Every row gives one point. Each copy is the shape, with its points in the same order, stretched, turned, moved and blurred by noise. Some copies are also mirrored. Which?

Shape:
[[-2.5  2.1]
 [-1.7 -3.7]
 [-1.2 -2.3]
 [-3.3 -4.5]
 [ 1.2 -5.3]
 [-3.5  3.1]
 [-0.3  0.0]
 [ 0.1  8.4]]
Copy 1, 8 rows:
[[-3.8  0.4]
 [-0.7 -5.0]
 [-0.7 -3.6]
 [-2.4 -6.7]
 [ 3.4 -5.0]
 [-5.3  1.0]
 [-0.4 -1.2]
 [-3.3  7.1]]
Copy 1 is: only turned
Copy 2 (8 x 2):
[[-1.2 -3.8]
 [-4.1  2.5]
 [-2.8  1.4]
 [-5.7  2.0]
 [-3.2  6.2]
 [-1.3 -5.6]
 [-0.8 -0.1]
 [ 5.1 -7.9]]
Copy 2 is: mirrored
Copy 3 (8 x 2):
[[-1.8  4.3]
 [ 3.9  0.6]
 [ 2.0 -0.2]
 [ 4.8  1.7]
 [ 4.8 -2.4]
 [-3.0  5.9]
 [ 0.0  0.6]
 [-9.1  5.3]]
Copy 3 is: mirrored
Copy 4, 8 rows:
[[-2.8 -1.9]
 [ 4.1 -2.9]
 [ 3.0 -2.2]
 [ 4.7 -4.3]
 [ 6.8 -1.1]
 [-3.9 -2.5]
 [ 0.2 -0.7]
 [-8.6  1.8]]
Copy 4 is: only turned

Shape:
[[ 1.9 -6.1 -2.1]
 [-1.9  1.2 -1.2]
 [-7.2  1.3  1.6]
 [-4.8  1.6  2.7]
 [ 0.0 -2.7 -4.3]
 [-2.3  3.1  5.3]
 [ 4.5 -3.6 -1.9]]
Copy 1:
[[ 3.5 -7.9  0.3]
 [ 1.7  0.6 -3.2]
 [-2.9  1.9 -8.8]
 [-3.5  2.2 -5.7]
 [ 5.7 -4.4 -2.0]
 [-5.7  4.3 -2.2]
 [ 4.1 -5.3  3.5]]
Copy 1 is: only turned
Copy 2:
[[ 4.4 -5.3  0.7]
 [-2.1 -0.8  1.1]
 [-7.0 -0.1 -3.0]
 [-5.4  0.8 -2.9]
 [ 1.3 -4.2  2.9]
 [-3.2  3.7 -4.2]
 [ 5.7 -2.2  1.6]]
Copy 2 is: mirrored
Copy 3:
[[ 3.6  4.8 -1.2]
 [-1.7 -0.4 -1.8]
 [-2.9 -6.6  0.0]
 [-3.1 -5.3  2.2]
 [ 2.2  3.3 -4.8]
 [-5.7 -2.3  3.5]
 [ 1.2  7.8 -2.5]]
Copy 3 is: only turned
Copy 4, 7 rows:
[[ 1.0 -5.7  6.3]
 [-3.2 -1.5 -2.3]
 [-8.1  1.6 -1.5]
 [-5.7  2.5 -1.7]
 [-1.6 -6.5  1.6]
 [-2.4  5.8 -2.0]
 [ 3.4 -3.9  3.9]]
Copy 4 is: only turned

Shape, 9 rows:
[[-5.7  1.8 -5.5 -1.0 -1.2 -6.3]
 [-1.3 -1.2 -7.2  2.2  4.6  3.9]
 [ 7.1 -1.2 -2.1 -4.7 -3.1  2.5]
 [-0.6  0.1  8.7  0.0  0.9 -2.2]
 [-2.8 -4.9 -2.2 -4.2  1.8 -2.3]
 [-3.1  1.0  6.8  1.4  3.8  9.0]
 [ 0.6 -1.9 -0.4 -0.8  1.4  0.3]
 [-2.6  2.5  2.5 -5.3 -4.1  1.9]
 [-0.5 -5.1  0.4  0.4 -1.3  2.2]]
Copy 1:
[[-2.8 -0.9 -3.7  6.3  5.9 -0.8]
 [-1.3 -7.0  7.5  0.8  4.7  3.2]
 [-0.7 -1.1 -1.9 -9.5  3.5 -1.8]
 [ 1.0  2.6 -0.9  0.5 -8.1 -3.5]
 [-5.4 -2.1  0.5  1.8  2.5 -5.3]
 [-0.7  0.4  9.6 -1.8 -9.1  4.1]
 [-1.2 -3.0  1.2 -1.1 -0.2 -1.7]
 [-3.0  5.2 -1.5 -2.4 -0.3 -0.3]
 [-3.3 -4.9  0.0 -1.4 -2.5 -0.4]]
Copy 1 is: only turned
Copy 2, 9 rows:
[[-3.6  0.5 -4.4 -9.8  1.6  5.2]
 [-5.7 -2.6 -3.3  3.2  0.3  6.9]
 [ 8.5  2.4 -1.4  1.7 -3.4  4.4]
 [ 4.6 -1.1  0.6 -3.2  3.7 -7.0]
 [ 1.5 -4.4 -7.8 -4.5 -0.1  3.9]
 [ 1.1 -6.4  6.1  4.2  3.2 -3.2]
 [ 2.0 -1.7 -3.2 -0.4  0.2  1.2]
 [ 5.3 -2.3  3.7 -6.3 -0.3  2.5]
 [ 1.4 -3.4 -2.9 -0.5 -2.8  0.0]]
Copy 2 is: only turned

Shape, 12 rows:
[[-3.2 -1.1 -6.0 -1.0  2.3 -5.4 -1.3  0.3]
 [ 1.2 -2.8  2.1  1.0 -0.5  1.3 -1.4 -1.6]
 [15.1  2.8 -1.3 -5.5  0.7 -1.1  5.1  1.1]
 [ 1.5 -2.2  3.6 -2.9  0.4  2.0  0.4 -2.3]
 [ 7.3 -1.1  3.3 -2.4  2.3  4.7 -1.0 -2.4]
 [-1.4  0.6  3.8 -6.0 -4.1 -0.5  5.5 12.3]
 [-0.5 -0.2 -2.9  1.8 -0.3  3.1 -1.5 -1.1]
 [-0.7 -1.8 -8.1 -4.0  1.9  2.6  1.8 -1.9]
 [-2.4 -3.1  3.3  3.0  1.1  3.8  3.2  5.4]
 [ 1.1  5.4 -4.7  2.3  1.4  4.7  0.2  1.4]
 [ 0.0  1.1  3.9  0.0 -8.3 -1.2  5.0 -2.5]
 [-3.0  0.5  0.5  1.3  3.1 -0.8  0.5 -4.0]]
Copy 1, 12 rows:
[[-0.6 -3.1 -6.1 -4.6  2.2 -2.8  0.7 -1.5]
 [-0.3 -1.1  3.3 -0.3 -1.7  1.2 -0.8 -1.4]
 [ 5.2  8.1 -4.5  4.3 -2.8  6.0 -2.4  4.9]
 [-1.3  0.5  2.8 -1.0 -0.5  2.8 -0.8  0.5]
 [ 2.8  2.7  4.7  0.6 -1.2  6.9 -1.0  0.5]
 [-8.8 -1.6 -7.2  5.2 -3.7  3.1  3.1  5.3]
 [-0.1 -2.4  0.5  1.6  0.7  1.4 -1.1 -4.7]
 [-0.3 -0.8 -3.1  0.7  6.7  0.9 -4.2 -1.3]
 [-4.2 -5.0  0.8  3.2 -0.1 -0.2  4.0  1.7]
 [ 0.5  0.4 -3.0  5.2  1.0  2.2  1.1 -6.3]
 [-6.4  2.2  2.2  4.7 -4.2 -3.0 -3.9 -0.1]
 [-1.9  0.7  1.7 -1.9  2.6 -2.5  2.3 -3.3]]
Copy 1 is: mirrored
Copy 2:
[[ -1.8   3.5   1.4  -0.2   2.8  -8.2   0.4  -2.6]
 [  4.0   1.4   1.6   0.4  -0.5  -0.2   1.0   1.9]
 [  6.5  -0.2  -2.9 -16.8  -5.9  -2.8   6.1  -1.6]
 [  4.7   2.7   1.8  -3.4   2.3   2.4   2.4   0.8]
 [  7.9   3.6  -1.9  -6.7  -1.3   2.3   1.0   2.7]
 [ -9.5  -5.0   7.6 -11.8   4.9   1.6   2.9   5.4]
 [ -1.1   3.0  -1.7   1.0  -1.2  -0.4  -1.2   0.0]
 [ -3.1   9.6  -3.2  -3.2   0.2  -2.7   2.4  -0.5]
 [ -2.9  -3.6  -1.5  -0.6   3.5   1.4   0.7   6.2]
 [ -3.1   1.6  -6.5  -1.9  -1.3   0.2  -5.1  -2.7]
 [ -2.9  -5.4   6.2  -0.9  -2.2   5.7   5.5  -3.0]
 [  2.3   1.9  -0.3   3.0   5.2  -0.6  -0.3  -3.8]]
Copy 2 is: mirrored
Copy 3 (12 x 8):
[[-3.9 -4.2 -1.5 -6.2 -0.1  1.6 -0.9  0.6]
 [ 3.0  2.9  1.4  0.3  1.0  0.8 -1.5 -1.2]
 [ 9.3  1.6 -9.3  2.5  0.7  3.9  8.9 -5.1]
 [ 4.4  3.3  1.6  0.1  2.7  3.5  1.3  0.5]
 [ 7.3  1.3 -0.9  3.5  5.9  2.6  0.9 -1.9]
 [-3.3  4.3 -7.0  9.5 -8.1  6.8  3.2  4.4]
 [ 0.1 -0.6  0.5 -1.6  0.5  3.9 -4.2 -4.1]
 [ 3.2 -5.5 -1.8 -7.1 -0.6  7.8 -3.6 -2.0]
 [ 0.8 -1.1  2.6  8.2 -4.9  1.7 -2.7 -0.5]
 [-2.3 -3.9 -2.3  0.8  0.9  5.7 -1.8 -8.1]
 [ 2.4 11.5  1.8 -2.5 -4.0  3.8  3.3 -5.6]
 [-1.0 -1.7  5.7 -4.2  2.3  1.7  1.2 -2.0]]
Copy 3 is: only turned

Shape, 15 rows:
[[-3.3 -2.2 -0.6 -2.5 -1.4 -9.2  0.3 -1.2  2.3]
 [-2.9 -2.3  0.8 -0.9 -2.2  1.7  3.5 -0.4  1.6]
 [ 3.2 -2.4  2.9 12.5  5.7 -7.8 -5.5 -2.5 -1.7]
 [ 5.0  5.5  3.0 -2.1 -1.5  0.6 -1.0  6.3  1.2]
 [-4.0  4.7  4.3 -3.7 -2.2  0.3  1.2  4.8 -4.3]
 [-2.6  3.6  2.3 -3.5 -2.7  2.8 -1.7 -1.5  0.8]
 [-0.7 -1.8 -2.8  0.1 -0.9  0.2  0.7 -0.1 -4.5]
 [-4.6 -3.5 -3.9  7.8  7.6 -1.0 -3.3 -0.5  0.6]
 [-0.9 -1.5 -3.0  6.8 -2.4  1.0  2.6 -2.0  0.8]
 [-3.9 -3.4 -2.6 -1.5  1.7  0.5  2.5  0.8 -1.7]
 [-4.6  7.6 -1.7 -1.9  0.4 -1.7 -1.5 -1.7 -1.2]
 [-3.5 -1.6 -0.4 -3.8  4.7  1.0  0.1 -2.9  0.7]
 [-4.0 -3.8  0.8  5.8 -2.4 -1.0  1.9 -0.3  1.6]
 [ 0.4  6.5  2.9 -3.8  2.5 -7.4  3.2  0.5 -1.6]
 [ 4.1  2.8 -1.8 -3.2 12.3  2.1  2.9 -0.3  0.2]]
Copy 1, 15 rows:
[[ -3.8  -9.4  -1.1  -3.3   3.1  -1.2   0.9  -3.0  -2.6]
 [  0.8  -1.5  -0.2  -4.3  -1.8   2.0   0.5  -2.4  -2.1]
 [-10.6  -2.0   1.6   6.4   8.8   3.2   0.1   8.5  -1.7]
 [  3.4   2.9   0.9  -3.2  -0.7  -6.0  -5.1   2.3   5.4]
 [  4.6   3.0  -5.0  -4.0  -0.7  -5.5   1.7   0.8  -2.4]
 [ -0.7   2.5  -3.4  -2.2  -1.2  -1.9   0.0  -4.8  -0.7]
 [  1.4  -2.9  -0.3   2.5  -1.1   1.6  -3.0  -0.6  -4.5]
 [ -3.4  -5.4  -3.9   3.8   2.4   7.5   2.4   4.4  -0.2]
 [ -2.1  -0.7   0.5  -2.3   1.4   6.7  -4.6   0.3  -2.2]
 [  3.0  -4.7  -1.3  -0.4  -0.8   2.8   0.9  -1.2  -2.9]
 [  0.4  -0.3  -7.0  -0.5   5.2  -1.1  -0.5  -3.4   0.2]
 [  0.9  -3.0  -0.9   2.0   0.0   1.9   4.0  -4.6   0.0]
 [ -3.7  -2.2  -0.8  -5.4  -0.1   4.3   0.4   1.7  -3.4]
 [  2.9  -1.7  -0.2  -1.9   8.6  -5.1   0.6  -0.2   0.4]
 [  7.2  -0.7   4.5   5.7   5.2   1.7   1.0  -0.3   6.5]]
Copy 1 is: mirrored
Copy 2:
[[ -4.9  -0.4  -3.4  -2.5   5.1  -3.4  -0.5  -4.4   6.0]
 [ -0.3  -3.9  -2.2   3.5   3.6   2.9   3.0  -2.7   0.7]
 [-11.0  -3.0   1.6  -3.4  -8.5  -5.5  -7.9  -6.9  -6.4]
 [  1.6   4.4   6.1   4.0  -1.2  -2.9   2.4   5.4   0.4]
 [ -2.4   3.0   4.0   3.1   5.6   6.5   2.3   5.7   1.8]
 [  1.5   2.1  -1.0   3.2  -0.4   6.2   0.4   0.6   3.6]
 [ -2.6  -0.9  -4.5  -1.2   1.1   2.5   3.8   0.7  -3.7]
 [ -7.8  -9.9  -3.8  -1.1  -7.3   0.7   1.3  -2.3  -0.8]
 [ -4.7  -3.0  -4.4   4.6  -2.7   0.4   5.1  -5.8  -3.7]
 [ -1.8  -5.9  -3.6  -1.3   3.1   3.2   5.1   0.8   0.0]
 [ -3.0   4.3  -0.5  -1.0  -2.1   6.1   4.6   0.3   5.6]
 [  1.5  -5.4  -2.8  -4.1  -0.2   5.3   2.1  -1.0   3.1]
 [ -6.5  -5.2  -2.8   6.0   1.3   0.5   0.7  -5.5  -1.3]
 [ -2.2   5.1   6.9  -5.5   3.9   0.5   3.1  -1.2   3.9]
 [  6.0  -5.2   5.2  -9.4  -4.9   2.3   7.4   1.5  -0.4]]
Copy 2 is: mirrored
Copy 3 (15 x 9):
[[  4.4  -7.7   0.1   6.9   0.5  -3.9   0.6  -1.4  -3.2]
 [ -3.9   0.6   1.7   0.8   2.9  -2.7   3.3  -4.2   0.7]
 [  2.2   7.0  -8.5   8.4  -8.3   3.1   0.4   7.9  -5.4]
 [ -0.2   0.4   4.4  -3.7   0.7   1.4  -3.2   4.8   7.8]
 [ -3.4   0.1   7.9  -2.6   3.9  -6.3   1.3   5.9   1.0]
 [ -3.2  -1.8   4.3  -5.2   0.7  -2.5  -3.4   1.1  -1.3]
 [ -2.5   0.2  -3.1  -1.8  -1.5  -3.7   6.1   2.5   0.4]
 [ -5.6   5.7 -12.4   5.7  -0.2  -2.5   1.0   2.5  -3.0]
 [ -3.6   5.4  -6.9   0.9  -4.3  -4.2   3.2  -2.3   1.3]
 [ -3.9   0.0  -2.8   1.1   4.4  -3.9   5.7  -0.7   0.3]
 [  1.0  -2.0  -0.7  -3.7   1.3  -8.9  -4.1   5.4  -1.9]
 [ -1.9  -1.7  -1.6   0.0   5.7  -1.2   1.4  -0.7  -2.7]
 [ -4.7   3.7  -2.1   5.5  -1.5  -3.5   2.9  -3.8  -1.3]
 [  8.5  -3.1   2.3   0.3   5.2  -4.3  -0.2   6.0   0.4]
 [  3.4   3.0  -7.0  -4.2   9.9   2.1   2.2   4.6   3.5]]
Copy 3 is: only turned

Shape (15 x 12):
[[ -6.0   1.2   3.9   3.7   3.4   0.2  -1.3  -1.8   0.7  -1.9  -6.9  -0.6]
 [  3.5  -9.2  -0.3   0.1  -6.2  -1.5  -4.9  -4.4  -3.6  -0.8   1.1  -0.2]
 [  2.7   2.0  -1.9   4.8   3.5  -1.2   2.3   0.6  -1.9  -3.0  -6.6  -4.5]
 [  0.6  -9.2   4.8   0.2  -3.5   2.3  -0.4   0.2  -1.4   1.0   4.8  -7.3]
 [ -0.9  -1.9  -5.7   1.2   4.0   2.7   0.2  -3.3   2.3  -3.8  -3.6  -1.8]
 [  0.9   3.3  -1.8   7.1   8.3   3.4  -1.9   1.1  -3.4   4.4  -2.9   2.5]
 [  5.9   3.7   3.1   2.7   6.3   1.9  -2.4   0.3   4.9   2.2  -4.8   0.4]
 [  1.7   8.4  -0.2   3.6   6.2   2.0  -8.4   1.5  -1.4   0.7  -1.6  -4.5]
 [ -0.7 -11.4   0.5  -1.4  -6.0  -3.3   2.9  -2.3  -1.5   1.0   7.1  -4.2]
 [  2.1   9.4   1.4   0.2   6.9  -1.1  -0.8  -0.3  -2.1  -0.3  -1.7   2.0]
 [ -2.8  -2.9  -2.8   1.8   8.0  -4.4  -1.0  -5.3   3.0  -0.5  -3.1  -3.5]
 [  0.6   5.5  -2.5   3.9   0.0  -1.6  -3.3   3.1   2.3   5.2  -3.5  -0.9]
 [  0.2  -7.1  -2.7   0.1  -7.5   3.0  -0.2  -1.8   1.3  -2.6   7.7   0.0]
 [  1.4  -8.5   0.9   5.7  -3.1  -3.3  -2.1   0.9   1.1  -4.5   6.7  -0.9]
 [ -1.3  -3.2  -2.5  -2.1   5.5  -1.0  -2.4   4.7   0.1  -2.3  -4.2   0.3]]
Copy 1:
[[-3.1 -0.8 -1.0 -3.9  0.2 -5.1 -1.0 -3.2  1.9 -3.3 -4.9 -0.7]
 [ 1.1  5.6 -1.9 -3.3  6.7  0.6 -5.5  4.2 -5.2  1.2  0.0 -0.3]
 [ 0.2  5.0  5.0 -0.5  3.8  0.2  1.5  0.9  2.4 -5.3 -4.6  3.2]
 [ 4.2 -1.4 -0.6  4.1  5.6 -2.9 -1.8  7.6 -2.2 -0.7 -0.7 -5.7]
 [-2.5  1.3 -0.5 -3.5  7.5  1.1  3.7  1.2  0.6  2.3 -6.7 -0.5]
 [-3.2 -4.1  6.6 -4.9 -3.1  3.3  0.5  1.9  6.2  1.6 -1.6  7.1]
 [-2.1  0.6  4.0 -2.9 -1.6  3.7 -3.4 -4.8  6.2  2.3 -1.3 -2.5]
 [-0.4  0.2  3.6 -5.3 -7.5  3.9 -0.6  3.2  7.0  1.1 -9.0  3.5]
 [ 2.7  0.5 -4.6  4.5  8.6 -1.8  1.1  6.7 -6.2 -1.7  4.4 -3.7]
 [ 0.8 -0.5  3.4 -7.1 -6.2  5.6  0.8 -3.3  4.7 -1.6 -1.8  1.7]
 [-4.4  1.3 -4.1 -4.6  5.1  1.1  5.2  2.9  4.0 -1.0 -0.5 -2.0]
 [-3.1  2.9  1.7  2.4 -3.3 -1.2 -1.1 -2.7  2.4  1.5 -3.6  6.9]
 [-0.5 -1.4 -3.6  2.2  6.3  1.2 -0.9  2.1 -7.8  3.4 -2.9 -2.9]
 [-2.5 -1.5 -5.5  2.2  3.6  2.3 -3.8  3.6 -3.5 -4.9 -0.2 -2.2]
 [ 3.1 -0.7 -3.7 -1.8  5.7 -1.3  0.0  1.8  4.7 -1.9 -6.5  3.6]]
Copy 1 is: only turned
Copy 2, 15 rows:
[[-3.2  4.8  0.9 -0.5  2.7 -0.1 -0.6 -3.9  0.6 -5.6 -1.6 -4.0]
 [-2.4 -3.5 -2.5 -3.5 -7.2  2.9  1.4  1.7  5.9 -3.0  2.8  4.4]
 [-4.6 -2.0  6.6 -0.9  0.9  1.9 -0.2  0.6  1.5  1.3 -5.5 -5.2]
 [-3.4  2.2 -0.1 -4.8  0.7 -1.7 -0.1  6.2  0.9 -4.2  1.6  8.4]
 [-1.6 -4.5  0.2 -2.6 -0.9 -0.2 -2.0  0.0  0.2 -1.3 -1.7 -8.4]
 [-6.0  0.2  3.5 -1.9  1.1 -2.4 -2.2 -9.0 -3.6  5.1 -3.7 -2.5]
 [-2.3  4.8  3.5  2.3  0.7 -1.3 -5.9 -2.6  3.3  3.3  0.1 -4.5]
 [-0.4  1.9  8.8 -0.4  1.5 -4.4  1.6 -5.0  2.5  3.9  2.0 -4.1]
 [-2.8 -4.4 -3.4 -2.5  0.5  1.8  1.0  7.7 -0.6 -4.7  1.1  8.9]
 [-1.8  0.2  3.2  5.5  3.9 -3.8  1.0 -5.8  2.0  4.4 -4.4 -4.4]
 [-2.7 -5.6  3.3 -0.2  2.9  2.3 -4.7 -1.0  1.4 -4.9  2.2 -3.7]
 [-2.6  2.3  5.4  1.9  1.2  2.1  0.6 -0.7 -1.4  5.9  1.5 -4.2]
 [ 3.3 -2.8 -5.2 -4.5 -2.9 -0.1  1.5  4.4 -0.9 -0.8 -0.1  3.1]
 [ 3.5 -1.4  0.7 -2.8 -5.1  1.2 -1.6  2.2  0.2 -5.1 -0.3  8.4]
 [-4.0  0.1  2.2  3.4 -2.9 -3.3 -0.1  2.0 -2.2 -3.0  0.2 -4.5]]
Copy 2 is: only turned
Copy 3, 15 rows:
[[-1.3 -2.9 -4.2  1.9  0.0 -2.1  5.5  7.8 -4.7  2.9  0.6  2.3]
 [ 4.5  4.6  5.9 -4.2 -0.6 -4.9  7.2  0.1  3.6  2.8 -1.1  0.4]
 [ 2.6 -5.4 -4.8  3.1 -1.8 -1.3  0.6 -0.1  2.7 -1.8  5.6 -0.8]
 [-5.6  0.8  7.6  1.3 -2.7 -1.7  6.2 -1.3  1.5  2.1 -2.2 -1.9]
 [ 0.5  0.5 -5.4 -1.0 -2.3 -1.2  2.4  5.4  3.5 -0.1 -3.0 -0.2]
 [-1.8  1.4 -7.7  3.4  1.0 -5.1  3.1 -4.2  1.9 -1.5  1.0  2.3]
 [ 2.0  0.2 -5.7  8.9 -1.8 -0.2 -0.8  0.7 -3.4 -0.5  4.5  0.1]
 [ 0.1  1.1 -3.2  4.5  5.3 -5.0 -4.8  0.4 -2.6 -3.7  3.0  1.2]
 [-1.5 -0.3  8.4 -4.8 -5.9 -1.3  5.1 -1.4  3.7  6.0 -3.8  0.4]
 [ 1.8 -2.3 -5.1  4.3  4.2  2.3 -3.6 -1.0 -2.0 -1.1  4.1  3.4]
 [ 0.5 -2.6 -4.1  1.6 -4.3 -3.2  0.4  9.0  3.1  5.6  0.1  3.9]
 [ 0.6 -1.0 -4.4 -0.6 -1.0 -5.0 -5.5 -1.8 -5.2  0.9  2.7  0.2]
 [-1.4  2.8  6.2 -6.8 -4.9 -1.9  4.6 -2.1  0.5 -2.6 -8.0  0.5]
 [-0.8 -0.9  7.9 -3.1 -6.6 -3.2  4.8 -0.8  2.5 -1.9  0.4  4.4]
 [-2.4  2.4 -6.0 -0.7 -0.1  0.0  0.6  3.6  2.5  1.9  7.0 -0.3]]
Copy 3 is: mirrored
Copy 4:
[[ -0.9  -4.5   0.1   3.5  -2.6   0.9  -1.5  -9.8  -3.5   1.7  -3.2  -4.8]
 [  0.3   3.0   7.3   5.4  -4.8   2.8  -3.8  10.5   4.6  -0.9   0.4  -2.7]
 [  3.1  -1.8   2.0  -2.4   0.6  -4.2   4.4  -2.1  -5.3  -1.0  -7.6  -8.0]
 [ -5.4   6.6   9.3   2.3   3.4   5.5   1.0   2.3   2.5  -2.7  -0.4  -0.3]
 [ -0.7  -4.0   2.6   2.3   3.8  -3.0   1.8   1.1   0.0   3.7  -4.8  -5.7]
 [  2.9   2.3  -2.9   2.2   0.6  -6.6   1.6  -3.3 -11.0   9.1  -5.7  -1.0]
 [  1.9  -1.4   3.2  -3.2   1.1  -9.8   1.6  -5.5  -6.2   4.9   0.5   0.4]
 [  6.8   4.8  -4.9  -6.0   1.6  -4.6   5.9  -9.0  -0.8   7.8  -3.5   0.8]
 [ -7.8   6.5   7.5   4.6   3.2   6.5  -4.5   9.9   2.4  -7.8  -0.2  -1.7]
 [  6.8  -0.1  -4.2  -2.0   1.7  -4.6   2.1  -5.7  -7.8   2.6   2.1  -0.2]
 [ -3.0   0.8   1.1   1.0   3.7  -4.5  -5.1  -2.3  -2.3   2.0  -4.9  -7.0]
 [  1.0   2.0  -6.0  -5.9  -1.8  -5.5   0.2  -2.1  -3.1   1.1  -5.6   2.4]
 [ -4.1   2.5   5.0   7.9   3.4   2.5   1.2   9.7   6.6  -3.1   0.4   1.9]
 [ -5.3   8.0   4.6   9.3  -0.1  -4.2   0.6   4.2   5.6  -5.9  -1.1  -2.6]
 [ -4.8  -1.0  -1.6  -1.6  -1.9  -4.4   2.8  -0.7  -2.8   4.2  -0.6  -6.7]]
Copy 4 is: mirrored
